Every row gives one point. Two turns around zero, p and q, are shown by what they do to some points. Where does a point land after both, in the order given? Backwards means that the second turn is done in reverse. Each puzzle has new turns, and all numbers are rounded.
In the rows, 128 means zero.

Turn p:
[102 111] -> [101 112]
[114 166] -> [116 167]
[168 106] -> [167 104]
Turn q:
[137  70] -> [92 82]
[119 131] -> [124 137]
[ 93 168] -> [133 181]
[139 116] -> [127 112]
[152 154] -> [163 128]
Where do these land?
p, then q backwards: [ 65 140] -> [75 92]
q, then p: [145 120] -> [133 110]
p, then q: [181 137] -> [170  94]
p, then q backwards: [125 136] -> [120 132]
p, then q: [125 107] -> [110 117]

Turn p:
[ 92 115 112] -> [ 89 128 115]
[ 98 107  84] -> [ 90 128  86]
[154 112 127] -> [149 108 118]
[143 151 128] -> [148 146 132]
[153 155 188] -> [165 129 188]
Turn q:
[148  92 158] -> [170  99 132]
[128 141  89] -> [112 158 105]
[175 144 100] -> [153 179 121]
[120 136 146] -> [122 119 146]
[ 70 127 147] -> [ 85  86 136]
Where do these land?
q, then p backwards: [ 57 130  97] -> [70 85 98]
q, then p: [154 124 144] -> [157 121 136]
q, then p: [135 151 125] -> [128 144 146]
p, then q: [129 104 170] -> [153  87 132]
p, then q: [164 132 104] -> [147 164 113]

Turn p:
[ 97 111 132 151] -> [ 94 114 122 148]
[111 104 140 119] -> [103 116 118 113]
[112 194 142 108] -> [133 152 196 121]
[208 110 118 139] -> [198 112  86 127]
[113 122 109 123] -> [113 146 118 131]
Turn q:
[143 138 137 125] -> [144 133 139 123]
[112 146 151 169] -> [123 163 138 166]
[155  81 123 102] -> [135  70 137 115]
[158 127 170 123] -> [151 125 174 128]
[166  94  91 156] -> [161  85  97 157]
[ 92 162 115  97] -> [101 160 111  89]
[ 70 148 110 123] -> [ 81 159 100 118]
Where do these land?
q, then p: [129 142 157 143] -> [139 110 155 137]
q, then p: [155 162  87 154] -> [179 160 113 148]
q, then p: [106 153 129 144] -> [130 145 154 148]
p, then q backwards: [142  85 115  60] -> [115 170  82  75]
q, then p backwards: [108  99 153 140] -> [ 95 138 142 153]

Turn p:
[118 154 136 134 169 145] -> [129 147 143 134 145 172]
[157 154 145 129 114 117] -> [142 164 129 124 136 104]
[119 147  82 115 138 139] -> [ 93 130  97 132 146 148]
[116  39 137 117 138 126] -> [144  52 142  93  99 131]
[120 130 142 112 142 109] -> [117 129 154 114 135 127]
[163 149 133 135 124 135] -> [150 159 113 124 138 121]
[116 101 134 124  31 142] -> [123 118 102 149  51  70]
[115 151 114 157 168 111] -> [125 126 143 154 175 151]
Turn q:
[142 129 157 115  58 118] -> [153  84 166 121  82 137]
[158 102 129 158 129 114] -> [133 117 101 166 112 135]
[ 75 123 159  98 168 148] -> [ 87 136 164 121 175  91]
[132 124 133 110 164 118] -> [137 133 123 139 161 106]
[116 143 130 122 132 168] -> [105 125 139 104 149 147]
[162 140  39 129 100 139] -> [155 134  60  72 100 157]
[124 145 159 136 152 107] -> [138 148 153 159 145 125]
[115 119 118 156 120 114] -> [116 145 120 140 100 127]
Where do these land?
q, then p backwards: [ 82 149 124 112 155 169] -> [132 159 121  82 158  93]
q, then p backwards: [176 100 102 139 158 113] -> [154 128  83 166 109 151]
q, then p: [164 138 169  94 105 167] -> [168  95 137  84  99 154]
q, then p backwards: [114  86 134 112 135 101] -> [128 120 122 137  83  99]
p, then q: [123 142 169 159 117  92] -> [151 133 153 182 126 141]
p, then q: [ 99 133  95 155 127 144] -> [ 88 142 103 134 113 144]
p, then q: [137 147 103 125  99 111] -> [137 169 121 128 116 113]

Turn p:
[104 167 139 137  54 129 115 118] -> [ 91 139 146 109  60 159 112 130]
[ 97 129 154 143 128 123 171 126] -> [111  88 133 145 108 123 161 131]
[111 145 189 165 111 130 100 123] -> [ 93 100 158 158 109 155  91 149]
[173 132 102 109 172 118 133 111] -> [157 156 141 132 170 100 135  96]
[107 145 134 180 105 195 146  89] -> [ 82 135 125 167 113 199 162 113]
[118 121  88 148 157 120 134 135] -> [116 144  93 141 146  99 142 125]
[179  91 104  96 104 100 119 155] -> [189 133 101  92 122 111  93 108]
[110  90 108  88 163 109 126 120] -> [132 113 114  87 175  98 142 131]
[153 131 133  86 159 128 108 173] -> [179 144 141 120 151 107 115 167]
Turn q:
[156 139 103 147  82 120 147 117] -> [152 112 133 161  95 118 110  95]
[135  95 182 149 100  94 165  91] -> [118 101 197 143 140 139 158  82]
[154 144 119 103 164 133 162 159] -> [179 141 124 116 120 121 154 164]
[117 121 101  87 156  99 101 131] -> [123 101  97  86 142  99 129 149]
[ 94  78 133 137 120 140 121 125] -> [ 94 101 125 131 142 172 128 129]
[131 135 166 142 138 169 127  86] -> [118 176 140 117 140 158 136  89]
[161  92 144 163 153 119  92 169] -> [147 122 146 143 192 138  90 159]
[ 82 165 145 104 125 167 134 136] -> [ 91 172 119 115  88 139 146 150]
[ 89 148 102  99  72 142  95 111] -> [ 77 120 101 113  72 120  94 113]
[160 163  85 149 170  97 136 154] -> [180 134  96 155 149  77 135 149]
Where do these land?
p, then q: [ 88 115 113 106 140 124 135 156] -> [147  96 123 128 113 118 143 167]
q, then p: [ 75 106 100 157 189 148 124 120] -> [119 164  84 147 152 108 195 136]
p, then q: [155  91  84  93  96  80  78 110] -> [120 121  96  45 123  80 101 111]
p, then q: [162 134 167 167 102 142 101 103] -> [ 93 165 124 132 149 162  89 100]
p, then q: [154 153 122 123 168 109 164 123] -> [144 127 160 147 151 100 159 101]
p, then q: [ 74 126 151 169 121 161  89 147] -> [ 95 133  95 161 122 163 109 184]
p, then q backwards: [134 116 106 175 123 143 164 136] -> [106 139  87 159 126 140 155 110]
p, then q: [143 118 162  96 133 148 126 160] -> [167 135 154 120 140 146 104 152]
p, then q backwards: [159 163 118  97 104 153  83 107] -> [159 136 180 120 126 181 112 125]
p, then q: [141 175 161 116 119  84 171 131] -> [113 104 204 140 127 120 126 100]
p, then q: [123 111 124 110 113 114 173 114] -> [142  94 140 112 112 141 149 102]

Turn p:
[149 135 121 150 166  71 105 124 124 111 132] -> [152  99 108 151 144  80 112 124 109 154 147]
[164 198  40 161  86 140 121 112 128 110 109] -> [186 174  72 174  86 140  83 137  97  93  98]
[101 118 138 132 191 107 141 106  91 155 126] -> [123 124 123 132 153 104 174  76 123 142 170]
[124 130 158 111 145 135 154 105 146 101 158] -> [121 103 160 120 133 107 126 121 150  86 140]
[147  93 157 100 106 180 131 154 116 103 101] -> [ 91 134 128  93 169 163 132 170 133 104 103]
[ 66  66 181 107 100 162 119 114 127 113 137] -> [ 43 116 194 114 139 156 144 122 122 122 114]
[144 124 162 171 162 131 109 121 149 154 136] -> [153 111 145 137 166 122 120  94 157 160 113]
[123 145  56 104 137 143 110 139 140 132 129] -> [120 136  70 139  88 151 100 120 135 122 146]
[142  48 163 111  75 156 165 147 129 122 148] -> [ 96  94 173 116 138 176 174 190 144 114 101]
[108 186  92 157 110 122 132 166 131 125 126] -> [146 189 113 156  92 110 105 144 140 139 131]
[139 162 124  98 120  95 111 131  99 164 139] -> [164 138 126 100 109 136 123 127  99 151 171]
[129 133 142 134 138  95 139 117 157 145  96] -> [142 118 123 106 118  92 142 109 130 147 101]
Turn q:
[108 117 128 121 128 151 131 114 109 135  52] -> [121  85  98 118 105 154 127  90 135 112  87]
[159 116 197 127 158 120 163 102 140 105 132] -> [140 128 196 140 153 133  84  85 128 123 126]
[128 125 121 139 115 156  80 116 113 160 125] -> [136 135  86 118 102 152 110 140 142 159 129]
[110 135 141 123 147 169 141 149 151 153  97] -> [116 134 144 126 109 170 153 118 137 131  84]
[ 83 159 103 141 165 137 115  58 107 174 126] -> [ 92 159  62 117 151 156 135  71 147 159 141]
[207 107  88 127 102 149 172 109 133 158 162] -> [189 118 156 101 104 124 164 112  98 170 188]
[118  71 122 148 110 127 145  94 145 166 105] -> [129  82 130 129 104 136 143  96 180 152 151]
[117 116 112 132 135 144 121 139 112 126 144] -> [127 120 113 140 139 141 137 147 118 143 131]
[154 128 144 110 149  83 106 159 197 129 138] -> [138 158 180  98 144  86 128 160 169 127 103]
[130 138  70 172 141 105 102 103 106  57 165] -> [167 138  71 151 198 108 127 149 121  97 174]
[153 158 116 139  97  86 123 201 125 122 144] -> [143 155 134 149 101  63 146 177 103 113 117]
[ 99 158 158  90  91 167 131 137 127 101 111] -> [ 92 128 136 116  97 168 110 143  99  78 118]
[100 126 133 146 118 125 140 121 109 115 128] -> [111 117 115 159 130 132 125 120 127 113 140]
[128 139 157  77 134  71 120 189 119  92 163] -> [ 93 136 168 129 154  67 103 183  90 114 105]
Where do these land?
p, then q backwards: [200  61 141 117  94  88 133 126 135 124 103] -> [138  75  79  84 144 157 113 187 106 108 107]
q, then p: [ 79  77 127 124 180 156 144 149 116 115 126] -> [ 88 136 110 141 167 134 175  95 170 141 105]
q, then p backwards: [ 82 136 159 154 118 125 118 150 139 113 157] -> [105 120 110 150 115 158 135 158 119  88 154]
q, then p: [104 122 106  98 140  83 102 119 131 121  96] -> [ 88 101  92 116  97  96 132 122 120 135 134]
q, then p: [ 99 142 116 138 116 142 144 116 177 138 180] -> [135 149 168 133 111 119 119 127 186 101 151]
p, then q backwards: [153 152 131  81 166  96 140  94 134 141 133] -> [166 116  90 114  95 110 140  86 122 115 102]
q, then p: [156 159 152  81  97  97 163 157 120 140 134] -> [125 147 175 102 127 105 141 151  69 140 152]
q, then p: [128 130 121 132  77 129 116 148 127 151 167] -> [142 150 156 139  98 144 126 167 140 152 146]
q, then p: [138  99 117 192 129 138 104  95  92  79 136] -> [154  87  91 193 158 152  99 127 146 138 126]
p, then q backwards: [135  80 119 145 138 140  96 146 143 194 100] -> [111 100 111 131 180 169 116 114 114 184 114]
q, then p backwards: [131 171 112 173  86 115 133  97 118 139 119] -> [106 175  74 119 157 126 151 117 118 136 129]
q, then p backwards: [ 94 141 154 125 138 191 126 126 103  89 115] -> [146 103  97 124  95 183  95 101 112 115 131]
p, then q: [162 194 109 102 185 164 146 141 127 119 100] -> [159 160 114  64 186 108 150 152 116  98 146]

Turn p:
[152 117 109 103 131 153 107 142 133 121 140 155] -> [160 110 119 116 136 136 120 151 136 109 154 150]
[153 105  99 166 124 139 115 146 137 140 139 114] -> [148 109 117 154 109 148 119 153 135 107  96 124]
[156 149 105 117 153 141 141  86 147 144 135 155] -> [148 116 105 127 152 119 172 126 163 141 128 158]
[ 44 189 170 119 121 145 108  96 194 112 152  73] -> [109 181 133 157 140 161 107 105 166 227 172  73]
[ 89 124  92 113  69 135 115 118 112  98 129 108] -> [125 144  93 137 110 165 100  79 113 107 161 113]
[139 108 159 131 107 111  99 124  98  96 155 157] -> [145 120 166 156 118 105 116 116  97 105 164 142]
[103 114  94 156 155 147  99 140 130 124  96 102] -> [111 130 120 137 143 181  91 137 129 129  90 143]
[160 176 104 132 120 128 138 132 115 135 152 139] -> [155 158 110 134 119 127 177 144 127 113 132 135]
[133 111 208 124 108 123 143 141 131  93  48 146] -> [ 78 140 203  86 126  88  91 105 159  96 133 124]
[115 105 186 138 107 137 188 130  94 138  73 164] -> [ 43 108 167  91 103  92 144 112 134  97 132 133]
[149 121 122 152 150 146 135 131 104 151 139  31] -> [133 113 136 144 150 179 153 139 109 124  72  60]
[137 119 107 125 149 105 193 136 109 121 138 149] -> [104 122  89 123 145  80 153 141 106 104 117 131]
[131 128 108 124 146  95 102 119 141 150 134 131] -> [161 126 117 128 127 123 122 124 117 158 104 149]
[152 148 103 111 159 137 103 141 125 153 138 160] -> [164 126 120 109 136 138 149 163 124 136 130 171]
[106 106 155 107 121  79 135 137 151 145 150 134] -> [133 116 125 118 106  79 105 123 107 168 135 110]
Turn q:
[137  91 122 123 113 129 126  99 157  88 179  85] -> [185 139 145  96  83 116 127 155 124  85 125 120]
[155 150 170 128  90  87 156 136 104 153 156 131] -> [124 156 148 177 124  91 146 110  95 122 125 174]
[ 89 133 164 105 160 126 115 114 167 119 150 140] -> [134  84 147 110 153 108 128 142 124  99 175 120]
[114 120 116 129 130  98 102 150  96 164  97 140] -> [103 126  96 149 145 126  87 128 108 164 122 133]
[158 169  93 124 118 173 119 139  98 174 136  83] -> [124 195 162 152 119 141 129 133 149 183 129  93]
[126 155  96 155 111  78 104 147  93  79  94 142] -> [115 153  77 108 160 109 107  80 113 122  74 120]
[109 125 111 158 131 146  86  79 139 104 115 151] -> [113 116 117  88 119 132  86 107 174 101 136 116]
[ 84 136  87  97 141 156 146 114 140 100 121 168] -> [105 124 118  59 154 168 144 131 131 123 155 129]
[148 127 172 153 122 108 144 137 132 107 105 149] -> [122  97 120 155 134 115 147 103 132 102  97 151]
[144 143  92 144 136  95 140 104 153 125 137 122] -> [158 141 107 100 116  99 139 109 145 145 135 141]
[ 90  91 134 113 127 167 145 150 169 176  96  92] -> [103  97 127 139 113 138 145 217 144 157 136 113]
[137 129  95 112 154 163 116  88  97 120 112 100] -> [133 133 164  89 111 158 103 116 142 163 115 101]
[142  83 167  96 127 130 124 159 160 118 128 153] -> [155  90 124 157 152 154 132 164 119  93 126 152]
[157 141 173 155 132 135 170 175  88 164 169 135] -> [118 141 142 211 108 135 174  98  92 131 145 127]
Where do these land?
q, then p backwards: [122  86 151 109 121 158  95 122 133 160 131 156] -> [112  99 127 149 129 177  93 152 134 103 137 143]
q, then p: [147 149 160 127 131  99 181 116 140  98 159 125] -> [110 124 133 129 141  62 159  99 122  98 133 127]
p, then q: [116 145  96 125 131 120 111 136 148 189 128 163] -> [113 163 106 143 145 163 132 149 142 146 138 178]
q, then p backwards: [140 151 153 153 117 130  60 133 116 189 136 136] -> [ 96 117 150 162 118 123 119 116 174  57 147 131]
q, then p: [154 119 131 139 141  77 170 116  98  74 109 138] -> [113 101 127  98 145 114 149  63 133  92 121 167]
q, then p backwards: [101 149 140  90 133 159  92 147 100 142 129 141] -> [ 98 124 158 123 154 155 118 140 113  84 128  97]
q, then p: [ 97 105 128 141 130 120 150 163 162  68 108 111] -> [111 128  89  92 162 124  98 121 114  78 106 106]
p, then q: [134 115 105 137 138 151 114 163 110 188 156 122] -> [113 150 115 158 118 186 142 158 115 133  96 128]
p, then q backwards: [143 135 135 109 150 159 101 133 139 184  97 112] -> [142 112 101  90 149 161 150 102 140 108  91 117]
p, then q backwards: [ 79 114 117 161 132 128 181  98 128  89 114 105] -> [103 162 143 176 112 131 107 162  92 138  93 160]
p, then q: [148 125 126 106  87  65 167  97 119  65 135  90] -> [163 133 153  72 103  64 107  75 126 149  97 119]
p, then q backwards: [149 137 113 120 156 142  73 110 134 140 156 133] -> [176 109 125  85 152 124 135 140 149 142 131 138]
q, then p: [133 131 109 147  98 157 169 130 137  79 108 133] -> [ 92 147  97  92 149 123 123 110 168 111 145 117]

Turn p:
[120 118  73 141 129 158 127 168 146 149 120 125 114  96] -> [133  91  80 132 172 119 121 117 119 122 156 154 138 108]
[136 120 150 123 148 149 121 147 124  95 172 121 130 136] -> [ 84 148 148 128 134 139 132 132 129 114 148 112 106  99]
[144 161 133 147  87 147  77 115 161  97 113 182 183 117] -> [136 136 171 109 101 125 116 137 166  95 187 178 171 161]
[144  99  99 152 148 114 140  85  73 119 132  94 100 160] -> [135 157 120 157 155 134 156  85 132 170 113  68 124 144]
[113 116 158 123  86 143 119 118 141  76 110 191 129 143] -> [ 89 154 144 137  79 127 120 133 106 100 149 151 169 171]
[131 163 148 122 128 129 179 154 100 141 106 137 141 122] -> [141 122 147 134 151  98 135 180 100 121 103 135 115 143]
[113 119  65  54 142 104 133 112 149 110 136 113 118 140] -> [150 103  91  84  96 132 159  92  93 109 141  79 123 114]
[ 90 163 126 178 152 157  63 103 128 130 100  77 133 122] -> [120 143 116  93 166 122 123 122 214 140 107 126 186 110]
[139 105 163  82 120 155 139 104 131 168 103 115 153 149] -> [143 111 129 140 107 192 156 171 126 122  97 125 136 136]
[147  92 170 132 158 104 128 167 110 112 117 177 117 130] -> [101 146 169 146 119 131 103 138  68 167 135 144 134 111]
[141 177 111 132  98 127 103 129 116 141 146 123  98 134] -> [167 172 109 129 137 109 121 117 148 100 129 140 116 120]
[144 107 149 168  99  96 110 104 127  78  90 126 118  78] -> [112 122 181 141 129 116 105  61 134 128 104 155 164 158]
[ 88 166 100 143 125  89 121 123  83 153 182 109 127  87] -> [159 119 118 151 126  51 116 115 172 126 118  98 102  88]
[149 103 166 110 189 123 204 144 144 166 173 150 102 145] -> [ 95 123 117 138 115 143 156 166  77 181 114 139  40 108]
[121 113 109 114 110 125 155 149 187 186 120  81 156 162] -> [154  74  78 100 135 182  98 158 136 124 119 117  94 149]
Turn q:
[116  96 170 148 163 129 158 170 143 119 164  87 102  95] -> [134 137  57 151 137 152 111 167  95 147 162  92 120 111]
[160  92 167 121 118 113 138 139 101 148 118 110 114 115] -> [144 117 123  91 146 136 129 150 122 178 159 118 132 129]
[165  94 127 153 137  76  76 154  91 141 136 104 101 107] -> [161 119  87 114 127 101  93 136 131 195 140 146 145 177]
[100  97  84 127 101 155  99 133 170 123 176 141 126 111] -> [108 134 108 152  80 109 108 103  95 128 117 172  99  89]
[134 108 103  80 107 115 130  93 141 152 108 128 180 161] -> [ 85  98 190 120 140  98 131 103 153 144 124 127 102 112]
[159 114 182 108 122 115  89 152 130 159 107 147 109 119] -> [165 136 133  79 126  92 133 163 127 143 169 134 109 144]
[129 136 107  75 107 100 121 117 134 119 150 170 117 153] -> [123 126 161 114 103  78 128  82 113 113 139 118 150 116]
[ 72 166 114 160 147 121 139  80 158 166  97  97 162 139] -> [130 133 160 175 153 153 126 119 155 112  69  98  65 146]
[114 156 142  87 102 150 108  82 137 100 123 145 172 157] -> [ 96 113 206 123 101 129 120 134 132  80 127 133 126 125]
[ 75 147 106 156 137 147 157 172 111 128  88 161 112 149] -> [139 166 119 167 133 128 208 135 127 118  94 128 147 128]
[158 176 102  73 128 159 162 152 107 136 164 148 127 113] -> [ 86 132  96  67 101 130 157  92 135  92 128 104 151 116]
[163  92 111 151 138 129 143 170 157 103 139 109 145 166] -> [109  84  90 170 153 116 139 126 139 131 169 153 136 115]
[130 151 156 152  97  90 107  79 137 144  83  82 117  80] -> [192 100 153 102 144 149  80 157 136 144  77 113 100 139]
[123 158 111 166 122 112 167 118  86 167 179 115  97 172] -> [145 123 112 144 124 177 157  50 114 145 134  97 134 171]
[148 106  91 109 159 165 114 132 129 100  92 145 114 169] -> [ 89 138 134 132 175  95 148 128 115 105 131 179 155 135]
[ 71 139 139 157 122 145 113 126 124  75 103 113 162  92] -> [125 135 141 171  99 156 112 194 135 116  80 134 140 117]
[159 148 162 152 170 155 155 108 121  97 148 172 118  80] -> [143 184 103 106 134 175  97 137 151  86 156 127 162 107]
Where do these land?
q, then p: [145 138 170  94 132 158 115  65 150 124 139  97 116 117] -> [ 97 173 139 133 120 143 138 122 117  98 121 108 163  65]
p, then q: [113 145 137 158  93 174 159 165 107 134  91 152 135 135] -> [121 141 108 186 118  98 158 136 163 122 149 133 157 162]
q, then p backwards: [141 131 108 120  76 103 145 191 145 157 114 131 122  95] -> [ 93 153  94  96 173 109 135  95 136 174 138 121 120 102]
q, then p: [151 137  95 120 137 133  66  60 143  88 158 152 145 152] -> [102 178 163 121  52 126 107 119 157 132 150 132 177 137]
q, then p: [107  90  97 122  89 127 183 167  91 130 133 124 160 128] -> [135  50  97 166 133 115 131 154 149 135 100 144 120 147]
p, then q backwards: [ 72 126 119 137  86 126 134 186  92 157 139 122  98 135] -> [110 123 114 134 179 102 118 144 182  82 140 102 110  92]
p, then q: [156 118 123 170 143  91  80  52 125  75 127 104 132 123] -> [133 110 194 116 150 161  95 116 125  90 143  95  56 121]
p, then q: [ 96 158 152 128 122 115 174 177 135 118 151 145 131 110] -> [162 138 122 145 109  79 130 148 101 159 122 114 168 146]
p, then q: [182 106 146 151 155 115 106  63 134 133 164 152 112 149] -> [166 136 141  96 124 180 152  85 111  93 130 117  74 116]
p, then q: [108 123  70 143 127 157 180 178 120 118 118 119  91 127] -> [ 92 159 106 169 152 110 111  95 133 159 104 117 171 167]
p, then q: [149 129 179  86 154 116 109 131 154 115 104 112 124 171] -> [ 99 128 145  72 111 140 168 172 108 103 111 124 126 131]
p, then q: [114 133 125 148 137 149 134 177 144 162 136  97 159 127] -> [109 154  78 139 132  84 117 148 113 135 136 148 117 127]
p, then q: [114  88 127 134 158 118  90  57 162 116 116 155 130 119] -> [116 117 182 118 105 154 141  97 135 141 125 125  68  81]
p, then q: [145 176 149  92 170  96 119  70 136 161 105 116 137 144] -> [134  92 135  51 160 116 171 136 138 115 136 107 113  90]
q, then p backwards: [127 121 123 118 140 143 127 181  81 132 125 141 128  88] -> [ 87 147 134 124 161 151 120  99 138 139 112 150 109 166]
